Every row gives one point. The points of each table are mixes of a few directions, plus a little noise. Count the directions of each table, and those that both share. Where both have some left over, give the other angles between the two spaces (their principal angles), to ten degrees, smallest first.

First:
2.09  1.88  1.47
2.28  1.57  1.25
-3.38  0.64  0.35
-1.82  -1.92  -1.48
0.36  -0.84  -0.62
0.48  -1.85  -1.37
-0.01  0.55  0.42
Second:
2.27  3.09  2.39
-1.48  -2.01  -1.55
0.16  0.20  0.15
0.16  0.22  0.16
-1.11  -1.49  -1.15
Directions: first 2, second 1, shared 1

First (8 x 4):
1.76  2.38  1.03  1.00
1.15  -1.47  0.72  0.27
1.96  -0.21  1.20  0.75
-3.26  0.73  -2.01  -1.21
0.10  -1.87  0.09  -0.20
-0.50  -1.40  -0.28  -0.37
-0.65  -2.68  -0.33  -0.58
-0.57  4.53  -0.46  0.34
Second:
0.44  -0.10  0.27  0.17
-1.39  0.32  -0.87  -0.53
1.05  -0.23  0.65  0.39
4.11  -0.92  2.55  1.54
-2.36  0.53  -1.46  -0.88
-2.12  0.48  -1.32  -0.79
2.96  -0.66  1.84  1.10
-2.68  0.60  -1.67  -1.00
Directions: first 2, second 1, shared 1

First (7 x 6):
-1.76  -4.27  1.56  3.33  0.40  1.06
-1.24  -0.18  -1.02  -0.19  -1.34  -1.50
0.89  -0.35  1.13  0.57  1.24  1.48
-2.21  -0.58  -1.67  -0.10  -2.27  -2.52
1.73  1.96  0.17  -1.27  0.91  0.76
0.84  1.95  -0.70  -1.54  -0.16  -0.46
1.75  1.46  0.55  -0.82  1.22  1.19
Second:
2.08  2.65  -0.03  -1.80  0.91  0.66
-1.81  -2.17  -0.07  1.44  -0.87  -0.69
-0.70  0.93  -1.38  -1.04  -1.37  -1.70
-0.87  -0.65  -0.34  0.34  -0.65  -0.65
3.06  1.18  2.01  -0.19  2.92  3.16
-1.75  -1.94  -0.19  1.25  -0.94  -0.79
Directions: first 2, second 2, shared 2

First (7 x 9):
-0.44  1.69  -0.26  -0.50  1.17  -0.73  -0.26  0.68  0.36
-0.45  1.67  -0.25  -0.50  1.15  -0.71  -0.26  0.68  0.36
-1.05  3.99  -0.59  -1.19  2.73  -1.71  -0.61  1.60  0.86
1.82  -6.86  1.02  2.04  -4.70  2.93  1.04  -2.75  -1.47
0.19  -0.69  0.10  0.20  -0.47  0.29  0.10  -0.28  -0.15
0.06  -0.22  0.03  0.06  -0.15  0.10  0.03  -0.09  -0.05
-0.10  0.40  -0.06  -0.12  0.28  -0.16  -0.06  0.16  0.09
Second, 7 rows:
2.87  1.21  0.95  -0.52  -0.65  0.80  2.23  2.98  1.46
0.34  0.22  0.63  -2.40  -0.33  0.18  -1.76  0.67  -1.44
-0.57  -1.18  -0.16  1.08  1.74  -0.08  -0.85  -1.96  -0.76
-0.58  2.31  0.26  -2.02  0.58  -0.09  0.35  3.67  -0.44
-0.53  -1.05  -0.83  2.14  0.50  0.32  2.01  -1.91  0.52
-1.22  -1.84  -1.42  2.22  -1.08  0.40  2.27  -3.55  0.39
-0.27  0.34  0.57  -0.49  -0.77  -1.51  -4.25  0.10  0.30
Directions: first 1, second 5, shared 0; angles 30

First:
-0.94  2.46  1.03  -3.12  0.44  1.61  -0.36  -2.08  -2.13  -0.21  0.25
-1.34  -1.81  0.55  -1.29  -2.29  -0.71  -1.39  1.08  0.15  -2.19  -1.78
2.31  -1.86  -1.44  2.62  -1.26  1.55  1.48  1.00  0.43  -1.95  -1.49
-0.02  -2.44  -2.17  2.42  0.93  -2.17  1.82  1.71  0.49  -0.09  -1.44
0.02  0.06  -0.19  1.54  1.55  -1.90  0.03  0.53  1.43  2.51  1.66
-0.47  0.61  -0.27  -1.90  -0.21  1.58  0.74  -1.05  -2.25  -1.82  -1.55
1.81  1.13  1.27  1.15  -0.55  1.39  -1.08  -0.38  1.63  1.31  2.30
-1.37  1.83  1.27  -1.46  1.36  -1.28  -1.26  -0.86  0.25  2.43  2.06
Second, 10 rows:
-2.04  0.70  0.02  -2.09  1.16  -1.20  0.05  -0.63  -1.39  0.31  -0.43
6.36  -2.15  -0.03  6.51  -3.65  3.74  -0.14  1.94  4.36  -0.97  1.34
0.46  -0.16  -0.02  0.47  -0.26  0.27  -0.01  0.14  0.32  -0.06  0.09
1.61  -0.55  0.00  1.65  -0.92  0.95  -0.03  0.50  1.11  -0.24  0.33
-3.12  1.06  0.02  -3.20  1.80  -1.83  0.07  -0.95  -2.14  0.48  -0.66
-3.02  1.02  0.01  -3.10  1.73  -1.77  0.07  -0.92  -2.07  0.47  -0.63
0.51  -0.18  -0.01  0.54  -0.30  0.30  -0.02  0.16  0.36  -0.08  0.10
-2.07  0.70  0.02  -2.11  1.18  -1.21  0.05  -0.63  -1.42  0.32  -0.43
0.97  -0.33  -0.01  1.00  -0.55  0.57  -0.02  0.29  0.66  -0.16  0.20
0.33  -0.11  0.00  0.33  -0.20  0.19  -0.01  0.10  0.22  -0.05  0.07
Directions: first 4, second 1, shared 1

First:
0.62  1.79  -1.69  -2.58  0.86  -1.63  -0.31  -0.40  -1.09  -0.02  -0.05  -0.23  0.23  -0.78
0.72  0.70  -1.35  -0.92  0.95  0.24  -1.71  0.02  -0.10  -0.53  1.04  -0.22  0.67  0.17
0.09  -2.11  -0.77  -0.55  -1.08  -1.42  0.11  -0.32  -1.38  1.86  -0.88  -0.09  -1.12  1.07
-0.25  2.41  -1.29  0.44  0.22  0.37  0.91  -0.47  -0.80  -2.22  -0.36  0.72  -0.27  -0.61
-2.00  -0.43  4.19  3.07  0.65  1.23  0.47  2.50  1.95  -1.23  2.07  1.63  1.02  -2.27
2.03  -0.10  1.56  0.03  -1.46  -0.31  -1.75  -1.63  -1.28  -0.40  2.76  0.00  -1.42  -1.81
0.66  -0.33  -0.86  -1.79  -0.47  -1.43  0.30  -0.83  -0.82  1.49  -1.10  -0.74  -0.55  0.45
-1.83  -2.83  3.09  2.43  -0.41  2.90  3.14  0.97  4.95  2.51  -4.01  -1.86  1.42  3.27
-0.01  0.90  -2.87  -0.13  0.74  0.05  -1.18  0.15  -1.43  -1.47  0.54  0.78  0.01  0.49
Second:
-1.88  -1.31  -3.15  -0.14  1.28  -1.09  -0.35  2.20  -1.23  0.40  -0.84  1.33  0.53  1.59
-0.58  -0.32  -2.07  -0.78  -0.17  -1.99  0.30  0.30  -2.40  0.31  -0.54  1.06  -0.98  0.01
0.56  0.56  -0.67  -1.02  -0.47  0.19  1.50  -1.38  0.64  0.82  -2.43  -1.44  -0.15  1.36
0.48  -2.66  4.12  1.99  -1.14  2.06  -0.51  -0.07  2.83  1.41  0.85  -1.18  0.30  0.54
-0.62  -0.79  4.90  2.88  0.39  2.98  -0.11  1.28  4.03  -0.33  1.57  -0.38  1.60  -0.80
1.48  -0.57  3.35  1.16  -0.56  2.27  -1.42  -0.83  2.43  -0.01  1.97  -1.23  0.53  -0.46
0.74  2.13  -2.11  -1.04  1.29  -0.08  -1.95  -0.02  -1.05  -1.77  1.80  0.51  0.56  -0.81
1.35  0.92  -0.86  -1.33  -0.92  -1.13  -0.12  -1.74  -1.74  -0.06  0.06  -0.32  -1.24  -0.58
-1.30  0.18  -2.49  -1.07  -0.12  -1.63  2.74  -0.03  -1.18  1.00  -3.65  0.09  -0.57  1.44
-0.32  2.01  -0.99  -0.56  0.46  -1.61  -0.11  0.34  -2.31  -1.79  1.32  1.66  -0.54  -2.25
Directions: first 6, second 5, shared 5

First, 9 rows:
2.22  -0.23  0.74  -0.84  -0.13  1.22  -1.09  -0.86  -3.06  -1.49  -2.40  -1.52  0.68  1.09  -1.52  2.31  -0.34  -0.20
-2.15  -0.36  -1.87  0.01  -0.05  -0.16  1.30  0.63  2.22  1.09  2.44  1.20  -1.99  0.55  1.22  -1.21  1.30  0.54
5.50  1.16  5.10  0.02  0.17  0.33  -3.31  -1.71  -5.79  -2.75  -6.26  -3.11  5.35  -1.54  -3.24  3.01  -3.43  -1.45
-1.82  -0.31  -1.58  0.05  -0.05  -0.26  1.06  0.63  1.94  0.94  2.01  1.04  -1.65  0.43  1.09  -1.07  1.07  0.49
-1.55  -0.40  -1.48  -0.04  -0.03  0.00  0.91  0.49  1.51  0.74  1.74  0.88  -1.62  0.58  0.86  -0.70  1.06  0.45
-1.45  0.22  -0.32  0.67  0.09  -0.90  0.68  0.58  2.07  0.98  1.52  0.95  -0.26  -0.92  1.04  -1.64  0.09  0.09
-0.44  -0.30  -0.78  -0.24  -0.08  0.27  0.28  0.00  0.25  0.10  0.49  0.16  -0.82  0.60  0.20  0.13  0.50  0.25
-0.55  -0.17  -0.60  -0.04  -0.03  -0.01  0.33  0.17  0.55  0.28  0.70  0.27  -0.69  0.28  0.30  -0.24  0.44  0.16
0.13  0.42  0.84  0.47  0.07  -0.53  -0.23  0.05  0.26  0.13  -0.22  0.00  0.94  -0.96  0.05  -0.52  -0.65  -0.24
Second:
-0.60  -2.29  1.20  -3.91  0.91  3.66  3.21  -3.43  0.54  -1.58  -0.11  -0.40  0.55  2.29  0.05  1.70  2.94  -0.57
1.89  -1.87  0.79  -1.39  -1.35  0.72  0.86  -1.81  -0.33  0.55  -0.83  -1.42  0.15  0.77  -0.18  0.70  0.08  -0.61
1.92  -0.05  2.64  1.66  -0.16  -1.77  0.88  -0.27  1.54  3.21  0.06  -0.60  1.57  -3.93  0.78  -2.49  -1.55  -0.47
0.46  -0.13  0.20  -0.16  0.91  0.32  1.04  1.03  -3.10  -1.47  -1.69  -0.42  0.37  0.00  -2.10  1.40  -0.01  1.17
-3.29  3.96  -2.79  1.90  0.85  -1.18  -5.15  2.99  -0.78  -3.56  0.31  2.25  -0.17  1.58  -0.16  0.66  -1.11  0.14
1.42  -0.86  -0.13  -0.38  0.09  1.07  0.85  -0.78  0.03  1.66  0.39  -0.85  -1.52  0.03  0.41  0.38  1.11  0.24
-1.31  1.51  -0.17  1.32  0.86  -1.20  -0.72  1.81  -0.64  -1.06  -0.21  0.98  0.81  -0.93  -0.60  -0.48  -0.91  0.55
-2.78  -0.23  -2.78  0.11  -0.03  -0.81  1.27  2.44  -0.71  -1.32  0.88  1.36  -1.65  1.40  -0.90  0.01  0.59  1.63
1.32  -1.30  0.68  0.61  -2.68  -2.03  0.03  -0.86  2.54  2.85  0.76  -0.65  0.31  -1.19  1.40  -2.26  -1.62  -1.15
0.97  1.22  0.33  0.24  0.67  1.15  -2.29  -1.10  0.89  0.72  0.43  -0.26  -0.44  0.01  1.32  0.41  0.50  -0.91
Directions: first 2, second 6, shared 2
